Rows are points. The ring and each string are closed loops that go straight from each point to the next, and from the last back to the first. Before rounding, they use only three directions, however many columns there are. Count how often each string passes through the ring. Passing back the other way cancels.

Ring (8 x 3):
+0.19 -0.24 +0.41
+0.15 +0.02 +0.44
-0.01 +0.26 +0.24
-0.11 +0.26 -0.03
-0.10 +0.11 -0.26
+0.02 -0.24 -0.32
+0.10 -0.45 -0.15
+0.16 -0.46 +0.18
String (17 x 3):
-0.21 +0.07 +0.12
-0.01 +0.07 +0.02
+0.13 +0.14 -0.10
+0.05 +0.17 -0.31
-0.12 +0.04 -0.55
+0.15 -0.15 -0.55
+0.28 -0.22 -0.27
+0.18 -0.16 -0.03
-0.08 -0.27 +0.02
-0.13 -0.50 +0.08
+0.10 -0.73 +0.31
+0.27 -0.49 +0.44
+0.38 -0.22 +0.40
+0.29 -0.07 +0.25
+0.31 +0.10 +0.50
+0.13 +0.33 +0.57
-0.18 +0.32 +0.35
Times through: 0
String (19 x 3):
+0.33 -0.01 +0.36
+0.37 +0.20 +0.52
+0.31 +0.13 +0.21
-0.03 +0.03 +0.14
-0.26 +0.19 +0.14
-0.36 +0.44 -0.02
-0.14 +0.43 -0.24
+0.12 +0.10 -0.15
-0.01 -0.07 -0.03
-0.17 -0.13 -0.14
-0.13 -0.26 -0.39
-0.17 -0.37 -0.25
-0.04 -0.65 -0.32
+0.30 -0.59 -0.13
+0.36 -0.41 +0.04
+0.14 -0.16 +0.08
-0.01 -0.32 +0.23
+0.06 -0.37 +0.49
+0.36 -0.17 +0.57
Times through: 3

Ring (9 x 4):
+0.57 -0.33 +0.02 -0.17
+0.57 -0.38 -0.14 -0.32
+0.30 -0.25 -0.24 -0.35
-0.06 -0.03 -0.29 -0.29
-0.29 +0.10 -0.25 -0.21
-0.40 +0.13 -0.08 -0.10
-0.30 +0.06 +0.01 -0.07
+0.03 -0.10 +0.11 -0.05
+0.43 -0.26 +0.08 -0.10
String (24 x 4):
+0.26 -0.42 +0.24 -0.15
+0.46 -0.50 +0.30 -0.13
+0.49 -0.28 +0.18 -0.03
+0.77 -0.64 +0.22 -0.23
+0.29 -0.21 -0.03 -0.17
+0.22 +0.06 -0.13 -0.03
+0.12 -0.01 -0.12 -0.11
+0.59 -0.48 -0.06 -0.34
+0.95 -0.75 -0.12 -0.52
+0.50 -0.27 -0.24 -0.32
+0.09 +0.07 -0.21 -0.12
+0.15 -0.11 -0.19 -0.24
+0.08 -0.07 -0.14 -0.18
-0.14 +0.20 -0.32 -0.14
-0.36 +0.27 -0.40 -0.19
-0.12 +0.13 -0.20 -0.11
-0.12 -0.06 -0.14 -0.22
-0.09 -0.04 -0.11 -0.18
-0.45 -0.05 -0.05 -0.23
-0.54 +0.08 -0.01 -0.12
-0.39 +0.31 -0.10 +0.05
-0.12 +0.13 -0.09 -0.04
-0.01 -0.15 +0.06 -0.13
+0.10 -0.40 +0.32 -0.13
Times through: 2
